Rows are points. To make a cloud, some directions were put in groups of two or more. Within a group, all points are equally far from the middle, so they leave a hole (a ring in 2 directions, a hollow ball in 3). The other directions are filled evenly. Then the cloud was stretched, turned, moved and blurred a little. Count the holes, and give their numbers of directions, smallest first.

Cloud (19 x 3):
[[ 0.34 -0.40  0.30]
 [ 0.03  0.36  0.46]
 [-0.26  0.63  0.24]
 [-0.12  0.34 -0.28]
 [ 0.07 -0.48 -0.43]
 [ 0.03  0.57  0.25]
 [ 0.01  0.51  0.38]
 [ 0.11 -0.54 -0.08]
 [ 0.68 -0.42 -0.71]
 [ 0.06  0.51  0.18]
 [-0.09  0.60  0.26]
 [ 0.29  0.04 -0.54]
 [ 0.31  0.68 -0.11]
 [-0.15  0.05  0.34]
 [-0.17  0.27 -0.42]
 [ 0.87 -0.23  0.15]
 [-0.17  0.46 -0.43]
 [ 0.54 -0.23 -0.53]
 [ 0.37  0.21 -0.17]]
Holes: 0

Cloud (27 x 4):
[[ 0.42 -0.10 -0.15  0.78]
 [-0.16  0.38 -0.81  0.11]
 [ 0.58  0.20  0.04  0.04]
 [ 0.36 -0.08  0.38  0.27]
 [ 0.45  0.39 -0.18  0.15]
 [ 0.23  0.15  0.30  0.79]
 [-0.49 -0.35 -0.11  0.44]
 [ 0.00  0.06  0.08  0.96]
 [ 0.11 -0.19 -0.21 -0.56]
 [ 0.14 -0.35  0.23  0.94]
 [-0.11  0.17 -0.67 -0.15]
 [-0.07 -0.50 -0.42 -0.29]
 [ 0.01  0.41 -0.08  0.15]
 [ 0.38  0.35 -0.05  0.33]
 [ 0.33 -0.43 -0.38 -0.04]
 [ 0.65  0.15 -0.45  0.43]
 [-0.32  0.43  0.05  0.06]
 [-0.20 -0.43  0.17  0.73]
 [ 0.24 -0.01 -0.35 -0.27]
 [-0.20 -0.13  0.08  0.48]
 [ 0.23 -0.43 -0.24 -0.64]
 [ 0.35 -0.62  0.06  0.32]
 [ 0.32 -0.42  0.75 -0.15]
 [ 0.59  0.18 -0.18 -0.74]
 [-0.41  0.32  0.11  0.03]
 [-0.23  0.61 -0.42 -0.12]
 [ 0.29 -0.11  0.23  0.71]]
Holes: 0
